Each row of a before or after table is a point. The points were changed in one or more steps. Then noise was added and the rows were shuffled. The steps act on columns, c1 being the first. What was done? A step turns or swaps two columns, mirrors them in a line or flattens them onto one, adds a multiple of one to another, or multiplies or shifts one. Angles are multiples of 10 degrees, from the lower column toward the higher: turns from -170 to 170, lines from 10 to 170 but not 90. Use the fewest steps. Two steps may share a column if one is a turn and the other turns, adds or multiplies; they go together, in the order done. Otherwise the lowest column goes first.
In the rows, 100 means zero.

Before:
87,108,85
93,99,95
104,114,108
95,99,5
90,112,97
89,107,108
90,69,115
87,113,93
112,111,86
After:
62,100,82
68,111,103
60,108,87
70,109,91
112,115,100
69,81,128
85,51,17
135,101,84
78,97,95
Steps: multiply c1 by 3; turn c2 and c3 by -30 degrees

Before (14 x 8):
68,100,103,108,117,95,78,121
103,97,94,100,122,90,112,78
65,120,116,122,134,129,92,74
109,103,103,90,100,104,70,92
116,118,126,95,113,97,115,76
114,84,115,102,93,117,72,87
103,99,107,132,99,100,109,102
91,88,86,84,111,95,83,101
100,83,107,90,108,108,88,88
101,112,119,109,123,126,113,125
71,118,89,101,110,118,69,78
117,125,115,131,111,85,110,75
83,98,115,108,94,106,113,84
71,122,100,89,103,134,74,115
After:
137,141,114,166,171,123,119,78
99,109,96,51,148,108,97,107
113,110,111,107,141,84,75,79
89,119,107,100,111,104,125,83
92,137,117,85,94,84,121,72
103,101,109,68,137,99,99,88
98,118,99,197,81,98,101,97
126,134,94,126,111,90,125,114
101,122,105,71,158,93,82,93
129,139,109,106,172,119,88,86
80,146,114,194,97,90,114,75
107,119,90,124,165,130,102,114
109,119,107,123,63,115,103,83
138,139,93,66,154,114,88,110
Steps: turn c1 and c6 by -110 degrees; shift c2 by 20; flatten c3 and c8 onto the line at 120 degrees; multiply c4 by 3; turn c5 and c7 by 50 degrees; multiply c5 by 2.5

Before:
114,133,125,137,64,89,94,118,121,70,60
129,148,148,165,74,165,118,55,142,75,139
116,99,114,78,116,136,78,118,110,93,136
102,72,160,103,34,134,122,60,70,125,98
92,124,110,107,93,119,76,66,90,117,142
52,138,128,79,87,132,147,90,104,109,68
134,73,68,77,99,83,107,143,54,132,108
60,92,141,155,119,153,67,122,59,80,29
49,77,128,176,111,149,118,162,96,55,126
115,68,67,168,66,118,64,115,117,131,121
After:
140,117,67,134,57,120,85,68,118,54,51
128,112,113,93,116,139,96,103,104,134,76
110,69,108,97,91,117,79,121,91,106,54
36,89,132,77,90,133,93,140,105,93,132
112,115,125,147,59,91,113,133,117,83,132
58,160,128,191,113,148,74,73,99,100,70
105,124,138,151,121,153,47,90,58,47,147
85,64,160,87,36,134,118,70,69,82,87
116,138,69,62,98,89,127,68,55,102,84
106,53,148,169,73,162,137,147,142,108,58
Steps: turn c1 and c7 by 50 degrees; swap c2 and c8; turn c4 and c10 by 40 degrees; turn c10 and c11 by -150 degrees

Before, 11 rows:
43,138,87,85,70,70,130,26,124,51,112,127,53,71,81,132,47,50
153,75,102,85,122,100,115,69,94,82,96,119,118,63,125,56,113,32
104,83,65,108,95,66,56,59,128,80,111,73,143,35,141,118,102,117
42,68,61,49,122,85,61,126,132,123,165,89,97,81,63,91,126,38
119,145,139,90,97,137,53,91,69,139,80,70,116,109,63,62,65,121
153,135,144,122,110,120,112,99,127,130,107,83,55,103,138,108,93,66
151,107,59,135,138,101,130,41,63,92,114,87,47,132,128,152,52,85
145,56,70,129,58,126,116,44,89,82,158,123,138,77,71,121,154,109
69,64,57,136,64,68,124,62,103,65,91,144,116,75,88,156,133,45
83,97,139,52,92,76,131,131,145,101,111,136,91,41,61,107,52,58
54,91,108,127,52,49,80,72,111,30,103,126,124,94,140,153,98,134
After (11 x 18):
91,77,128,89,152,105,115,70,91,86,139,60,119,95,117,107,129,31
27,56,122,125,142,101,113,46,94,83,80,67,144,101,75,147,61,104
130,82,120,52,92,103,63,126,137,118,17,92,93,86,65,139,94,37
71,91,76,124,46,98,80,69,118,37,74,76,122,117,133,86,49,137
88,72,87,142,50,100,120,69,97,70,93,46,110,118,92,142,31,50
98,148,106,89,111,95,53,91,61,139,134,122,120,83,67,53,148,114
81,135,109,124,147,109,113,105,124,127,109,101,57,86,140,58,100,59
100,92,82,48,91,96,130,128,146,95,92,29,82,103,61,53,121,58
89,84,81,117,103,98,50,60,123,82,96,55,142,42,138,125,94,112
102,138,35,87,46,99,132,21,124,51,65,70,49,111,87,96,98,50
112,105,26,134,162,94,124,40,57,104,114,136,49,104,128,106,81,89
Steps: turn c1 and c11 by 150 degrees; turn c1 and c5 by -60 degrees; turn c16 and c17 by -120 degrees; turn c3 and c16 by -70 degrees; multiply c6 by 0; mirror c12 and c14 in the line at 60 degrees

Before, 13 rows:
111,96,92,136,42,79,74,154,148,38,45,101,177,92,136,67,135,113,160,123,70,55,105,100
80,115,127,167,106,83,48,133,104,10,47,89,131,105,81,65,84,101,169,106,84,98,112,122
115,69,120,106,107,100,149,95,122,137,121,112,118,62,65,119,86,107,76,48,81,149,82,148
132,163,55,46,160,144,152,97,97,110,92,114,142,149,121,108,30,87,111,73,43,66,86,111
152,75,121,66,108,87,117,74,109,143,103,118,81,63,107,134,38,49,98,61,88,117,89,194
143,136,70,76,123,142,94,131,136,114,157,130,134,113,131,94,59,42,96,131,6,74,91,84
135,99,165,35,88,116,98,77,154,123,90,169,83,85,55,87,38,79,104,67,84,128,66,151
64,98,108,144,80,77,67,141,136,33,78,116,106,80,98,134,114,109,150,51,119,64,99,107
137,72,122,54,72,109,116,66,95,90,120,128,77,100,65,95,65,67,39,56,108,120,80,168
84,85,78,100,89,77,37,139,126,69,68,61,135,56,73,94,107,131,136,76,117,92,135,110
87,67,156,60,142,65,95,91,77,69,95,97,120,68,94,146,127,131,106,60,95,105,113,145
143,137,90,81,89,155,102,70,113,118,112,96,146,138,133,115,67,53,134,77,31,98,112,65
102,109,105,137,99,49,76,104,125,21,42,64,129,47,78,117,107,117,133,104,88,62,90,69
After:
76,162,51,44,168,144,152,115,89,111,95,114,140,147,113,114,33,111,107,78,47,58,90,112
79,101,165,34,87,123,100,42,144,126,87,167,77,87,95,75,43,119,106,64,81,130,63,149
90,117,104,140,95,43,76,87,127,22,38,59,131,41,81,114,111,89,131,104,88,54,92,59
94,66,155,54,141,64,98,91,80,74,96,91,119,68,108,150,122,94,106,60,100,109,112,137
96,137,66,71,120,144,86,147,139,115,159,122,137,113,89,96,56,129,100,131,4,73,90,88
89,96,95,133,39,84,74,179,147,37,41,99,180,86,68,62,140,99,160,126,78,52,109,95
86,82,119,69,106,84,117,85,107,142,99,117,76,62,133,136,36,125,101,61,93,118,91,199
85,66,127,49,72,103,120,42,89,90,113,128,73,98,111,99,67,116,37,57,110,118,73,162
135,96,106,142,82,82,70,125,139,30,75,113,107,93,51,137,106,89,151,54,119,66,93,111
86,136,88,83,86,152,102,99,111,121,114,100,137,138,155,108,65,126,128,78,26,94,111,71
118,116,126,168,103,84,48,105,101,12,48,91,135,108,54,66,85,96,169,111,83,100,113,121
79,71,119,112,97,102,145,72,127,136,122,113,116,64,82,116,83,107,81,47,82,150,78,152
96,87,79,100,88,80,40,110,126,66,75,60,133,53,37,102,110,87,134,74,113,92,130,112
Steps: turn c1 and c18 by 150 degrees; multiply c18 by 0.4; multiply c8 by 1.3; turn c8 and c15 by -50 degrees

Before, 10 rows:
5,71,179,73,93,86,62,98,148,36,69,130,49,89,78,57,82,93,66,91,99,133,134,182,68,159,124,65,38,105,76,89,76,135,73,109,146,25,99,88,74,130,74,120,89,40,104,119,115,58,86,148,129,64,107,62,136,118,76,38,71,45,135,117
103,68,125,112,135,136,64,99,102,128,120,94,93,154,88,107,146,142,94,70,75,80,109,75,140,61,65,150,131,93,111,96,113,69,104,127,100,123,165,136,49,44,111,106,116,119,92,101,125,123,120,91,80,113,108,151,73,101,119,100,88,170,116,66
77,94,72,82,96,92,49,64,80,91,54,71,150,72,97,128,78,88,83,135,122,117,120,104,104,104,81,100,76,125,75,87,101,114,90,76,99,84,129,83,94,106,130,49,39,82,137,83,96,90,82,71,105,78,111,121,132,91,93,103,19,86,120,118
115,41,123,124,168,166,146,130,161,69,155,91,70,133,66,74,132,159,138,69,48,74,134,181,166,146,119,65,125,77,140,8,147,98,159,96,158,124,129,112,34,67,48,130,158,156,71,128,168,111,147,159,144,57,164,138,163,154,113,148,150,77,101,59
115,76,83,92,153,141,81,120,110,128,125,92,73,157,76,126,116,102,88,82,93,52,114,75,142,48,70,179,120,81,99,68,153,43,123,134,70,120,146,143,70,109,100,63,94,142,109,93,153,140,123,79,42,180,139,129,78,90,81,113,79,131,74,81
63,136,108,95,72,113,50,72,94,86,54,112,111,99,82,114,76,58,92,122,139,118,112,99,101,85,91,100,83,119,78,98,90,108,96,126,92,82,123,49,116,101,113,111,72,83,136,100,107,84,110,69,131,58,97,77,105,82,83,60,83,94,64,97
70,77,79,99,117,87,73,96,105,84,84,68,149,94,120,132,63,64,61,128,141,93,84,86,121,71,81,107,104,142,76,108,134,114,75,125,98,93,102,87,131,102,151,70,54,72,145,124,81,99,108,57,91,80,72,76,46,83,103,90,40,98,88,100
102,88,74,97,146,116,76,88,131,123,138,107,116,110,73,115,107,99,116,68,110,106,109,62,102,79,55,136,118,103,101,48,109,40,106,103,95,133,123,101,99,83,122,97,94,102,96,87,107,134,102,73,53,122,107,146,64,73,116,123,53,153,75,91
63,72,52,68,102,109,75,64,120,51,69,90,121,80,117,131,53,85,61,131,130,82,139,88,105,101,91,95,72,99,98,112,84,129,88,74,95,101,106,44,93,116,97,96,100,64,109,96,91,65,84,94,88,63,83,99,105,71,80,82,90,109,131,123
65,108,96,40,96,110,79,102,135,85,61,113,71,121,120,102,72,73,53,116,96,125,112,185,84,128,100,90,74,112,96,94,71,74,47,112,156,65,96,78,60,115,91,108,93,34,108,113,101,57,98,143,135,92,99,52,140,141,44,85,76,56,125,138
After, 10 rows:
115,40,121,124,168,168,162,133,162,72,155,92,69,133,69,75,129,160,139,70,48,78,133,44,9,145,123,66,126,76,140,97,145,98,43,96,158,125,130,98,36,66,46,134,159,156,74,127,170,166,147,191,144,62,162,138,162,153,114,153,148,75,102,57
66,107,92,43,95,109,74,106,135,88,62,112,70,117,120,102,68,76,53,116,95,125,113,130,17,128,102,91,74,112,93,67,72,74,155,114,154,69,96,124,61,114,89,95,93,36,111,112,100,147,96,91,137,90,96,53,139,143,42,86,75,54,127,139
77,95,69,83,100,92,33,62,81,93,50,70,149,73,95,127,78,88,82,134,122,119,118,96,95,104,81,101,72,125,76,131,100,115,110,74,101,85,127,99,93,107,133,149,36,82,135,83,95,105,79,90,104,79,108,122,129,90,95,106,20,85,121,119
68,77,76,100,116,91,66,97,104,82,87,67,153,94,122,134,63,65,59,129,143,95,82,80,109,72,78,111,104,145,75,135,135,114,122,126,97,93,101,106,131,103,150,149,55,71,145,125,83,82,109,78,93,76,68,74,44,84,102,90,41,100,87,100
63,74,53,66,103,108,67,62,121,48,71,91,122,79,119,126,50,86,62,131,133,81,138,96,110,103,88,94,70,97,101,101,85,130,112,78,95,102,106,156,89,118,98,130,99,66,109,97,93,121,83,69,89,64,81,95,107,70,79,80,88,107,131,124
104,89,73,95,148,115,70,91,130,126,140,108,116,111,71,113,107,101,115,69,108,107,109,91,140,79,53,138,120,103,104,148,110,39,95,102,95,132,123,97,101,86,123,146,92,104,96,86,106,94,99,146,53,122,106,146,67,72,115,124,53,154,76,92
114,74,84,91,154,141,75,122,111,130,122,92,71,158,77,125,115,101,90,80,92,56,114,52,114,47,73,179,119,82,100,137,150,43,76,134,71,118,145,44,72,107,99,172,94,143,110,96,154,80,125,139,40,181,139,129,77,87,80,113,80,132,77,80
6,74,178,72,93,85,48,98,147,35,71,129,49,86,78,57,83,94,70,93,96,133,136,142,26,161,124,67,39,101,76,63,73,135,128,107,148,27,99,119,73,128,73,78,88,37,107,118,119,153,86,100,131,63,109,63,138,116,77,37,71,43,135,115
64,136,108,94,72,114,35,74,92,87,53,111,110,99,81,114,78,60,92,122,137,115,115,101,100,84,89,100,85,118,77,128,90,109,105,127,89,80,126,153,116,100,112,79,74,85,137,99,107,103,111,80,132,60,98,75,108,83,84,62,81,98,65,98
103,70,125,112,134,138,53,99,102,126,120,94,90,153,86,109,147,142,95,72,74,80,110,53,116,64,63,148,129,89,110,112,110,68,96,126,97,126,164,68,47,43,111,115,117,119,89,101,124,80,119,112,81,115,107,150,73,103,118,99,87,173,116,67
Steps: turn c40 and c44 by -160 degrees; add 1 times c5 to c44; multiply c7 by 1.3; mirror c24 and c25 in the line at 140 degrees; turn c32 and c52 by 120 degrees; turn c50 and c52 by 140 degrees; multiply c35 by -1

Before (14 x 64):
52,65,102,88,106,95,111,115,70,117,142,122,63,131,87,87,156,106,86,78,117,100,128,91,105,99,88,84,76,79,73,104,99,101,108,80,134,85,67,103,131,92,71,39,109,128,99,66,125,138,116,112,91,120,98,135,125,114,97,122,68,114,78,59
87,91,87,78,79,128,90,129,57,83,87,132,96,108,92,113,136,83,119,83,121,129,64,62,121,72,79,96,69,44,98,63,87,73,100,54,128,91,64,86,101,135,75,107,78,105,152,117,119,47,115,110,112,79,87,105,121,118,112,102,72,142,50,83
110,144,89,71,150,69,119,65,126,88,128,55,113,75,147,68,76,141,59,79,133,134,73,97,62,89,111,148,79,68,87,34,94,70,76,99,89,74,95,59,105,52,59,91,58,93,78,79,116,68,84,95,105,62,115,63,53,89,53,41,109,93,61,116
101,148,97,83,142,49,111,82,102,91,118,46,90,95,136,75,96,140,80,42,122,89,83,94,62,107,130,129,73,84,75,64,96,97,91,95,81,122,71,97,69,81,77,105,56,98,109,100,124,59,98,59,123,112,133,67,78,62,43,71,97,85,52,95
140,103,129,129,160,67,122,67,105,89,139,106,124,105,127,53,110,86,58,123,83,104,80,139,84,121,133,131,150,111,80,90,55,124,152,82,92,133,123,104,78,59,96,63,65,114,72,77,78,96,69,92,110,91,149,90,124,63,60,68,81,64,78,119
122,111,136,120,135,40,115,65,97,108,134,63,152,106,126,55,87,109,48,105,102,90,112,139,83,92,136,81,129,125,70,99,61,101,101,81,80,147,136,123,81,73,116,91,68,100,65,106,87,96,94,81,74,64,143,98,69,93,89,49,102,78,115,132
92,75,128,112,114,67,119,94,120,126,121,74,93,129,106,65,109,95,112,134,56,88,80,132,87,109,99,102,141,133,72,95,18,172,115,85,119,118,118,131,131,83,111,45,90,109,103,63,102,123,99,94,71,110,117,134,102,104,69,95,90,116,125,105
113,106,124,89,167,62,129,46,134,102,127,64,128,82,138,69,98,157,62,104,117,97,66,109,65,122,132,161,92,101,73,78,98,113,100,112,73,129,125,88,99,76,108,93,61,101,95,151,68,68,104,61,128,68,122,76,66,95,91,57,110,81,58,153
75,38,75,102,109,96,91,103,74,119,68,107,90,164,109,98,135,101,114,90,129,94,129,129,103,81,79,93,111,98,111,112,86,112,131,78,117,100,100,122,131,94,63,40,102,108,137,47,130,104,80,116,110,123,95,154,102,108,111,113,105,127,97,60
111,117,117,111,61,73,43,139,28,70,56,146,140,100,125,94,128,128,123,109,71,127,91,53,115,68,77,101,94,75,123,40,75,133,91,92,143,119,118,77,113,110,116,98,131,105,126,113,71,86,141,82,184,64,64,72,107,116,138,67,93,123,73,104
98,102,108,71,84,115,75,164,68,94,73,106,108,145,89,108,147,126,119,78,146,150,93,75,121,82,79,109,90,96,122,57,103,105,93,69,137,133,70,87,104,89,85,87,106,109,114,107,104,66,152,105,120,60,66,58,117,105,101,76,88,139,25,91
110,120,121,29,83,110,74,101,52,65,69,142,88,99,67,104,142,128,125,67,87,142,109,92,130,93,84,93,92,79,111,69,110,106,87,69,134,100,81,95,116,119,61,101,116,98,131,100,111,53,127,100,150,62,79,99,121,117,91,66,103,121,54,100
104,90,125,142,124,119,110,102,89,154,114,126,108,137,97,88,120,80,85,133,88,112,109,125,107,97,107,98,125,165,57,134,58,145,128,52,94,71,118,141,124,98,85,57,83,120,81,43,101,113,97,76,96,142,105,135,93,89,88,108,74,82,115,88
127,129,132,98,95,98,99,126,37,60,67,103,112,93,98,178,123,135,113,108,89,143,90,79,99,93,90,104,112,77,138,67,77,130,92,106,132,118,106,67,76,107,121,101,105,111,143,103,71,108,137,90,148,78,69,73,110,131,128,36,92,141,93,115
After (14 x 64):
126,130,132,96,99,96,97,124,39,58,63,102,113,95,91,181,120,137,115,108,90,145,114,81,101,97,91,106,91,77,137,65,77,132,93,105,131,121,108,67,77,90,121,83,102,110,142,104,73,104,138,91,146,81,70,73,119,136,134,38,91,142,93,117
96,102,112,66,81,111,72,163,70,97,69,109,107,148,114,109,145,127,119,79,86,151,57,75,123,86,80,111,101,96,119,53,100,105,93,70,137,133,71,83,110,94,85,64,105,110,112,106,106,62,149,108,117,57,63,56,109,103,102,74,86,139,43,87
103,149,95,81,139,47,111,79,98,90,117,45,91,97,89,73,98,140,82,41,78,88,82,90,59,112,134,132,143,82,75,64,101,101,84,95,81,121,67,93,90,66,76,97,54,95,109,98,127,60,98,62,125,108,133,66,60,65,36,73,98,87,56,91
50,61,102,89,104,97,109,113,71,119,143,122,61,129,127,87,159,107,86,79,126,100,77,95,104,101,86,82,109,79,77,104,101,102,111,79,137,82,69,101,129,113,71,56,107,127,99,65,127,139,114,113,91,120,96,137,119,112,99,123,67,111,112,62
141,101,126,134,163,68,120,67,103,91,138,108,125,104,45,53,108,89,57,125,83,105,125,140,90,121,136,134,81,113,80,93,58,126,155,83,92,130,119,106,111,56,95,59,68,113,73,75,79,98,73,94,107,86,146,91,85,68,60,72,81,62,95,121
113,106,130,91,169,62,131,46,135,110,132,67,131,80,78,70,96,157,59,109,60,96,89,108,65,124,136,161,129,101,75,78,99,114,102,114,72,133,126,82,115,85,105,68,59,99,96,153,68,72,106,59,125,68,117,79,40,96,90,56,108,84,68,155
118,111,135,122,131,40,112,67,96,109,133,64,151,109,60,56,86,105,48,108,109,87,93,138,78,93,136,79,99,127,72,100,61,105,102,82,83,151,136,121,103,64,117,92,70,97,68,102,87,97,93,80,77,62,142,98,45,93,92,53,100,76,116,132
74,38,74,104,102,94,92,100,74,116,71,110,92,164,85,100,135,103,115,85,119,96,64,132,101,80,78,91,101,97,114,110,88,116,130,78,117,99,101,121,127,115,65,71,102,112,132,47,123,102,79,114,110,121,95,153,98,105,110,114,109,121,126,60
86,90,91,78,82,128,88,131,59,82,83,127,94,105,127,114,136,83,118,79,57,129,85,59,122,70,77,93,118,46,100,69,86,71,102,54,128,90,67,86,78,127,74,99,78,105,152,115,116,43,117,111,114,83,87,103,153,118,111,100,74,141,52,84
106,122,121,30,82,112,74,103,57,70,67,144,85,94,127,101,141,128,129,67,109,140,112,93,131,93,85,92,85,81,110,67,109,106,83,67,134,101,84,98,95,123,61,104,117,97,130,99,109,50,128,104,150,61,77,98,138,116,94,66,102,122,60,100
107,116,115,108,64,75,44,138,25,72,56,146,139,103,83,94,129,128,125,109,96,125,132,49,114,73,75,101,122,72,123,39,76,138,92,94,145,123,119,81,105,109,115,75,127,99,124,115,74,89,144,82,186,64,64,69,118,117,139,66,92,122,75,107
96,76,130,110,115,69,123,95,122,129,125,76,91,131,77,68,107,95,114,136,90,85,149,128,84,112,98,107,74,131,68,95,17,168,114,85,118,114,115,128,135,103,111,58,90,113,108,62,103,128,96,93,71,110,119,135,89,108,72,92,86,116,150,108
104,92,126,140,125,124,108,109,89,152,116,121,113,135,84,87,122,74,88,132,108,109,110,123,106,95,109,97,82,165,59,136,58,147,127,56,92,71,119,138,120,111,82,81,85,121,79,46,94,114,97,76,96,143,107,133,93,88,88,107,74,78,129,90
110,141,93,69,151,71,118,66,126,90,130,59,120,78,80,64,78,146,60,74,66,138,72,96,65,88,111,148,145,71,85,32,98,64,75,96,89,77,94,59,135,64,60,99,62,90,79,78,113,70,86,97,103,63,115,60,4,91,55,42,110,95,71,110
Steps: turn c15 and c29 by 140 degrees; turn c21 and c23 by -100 degrees; add 1 times c42 to c57; turn c41 and c42 by 40 degrees; turn c44 and c63 by -30 degrees; add -0.7 times c43 to c44
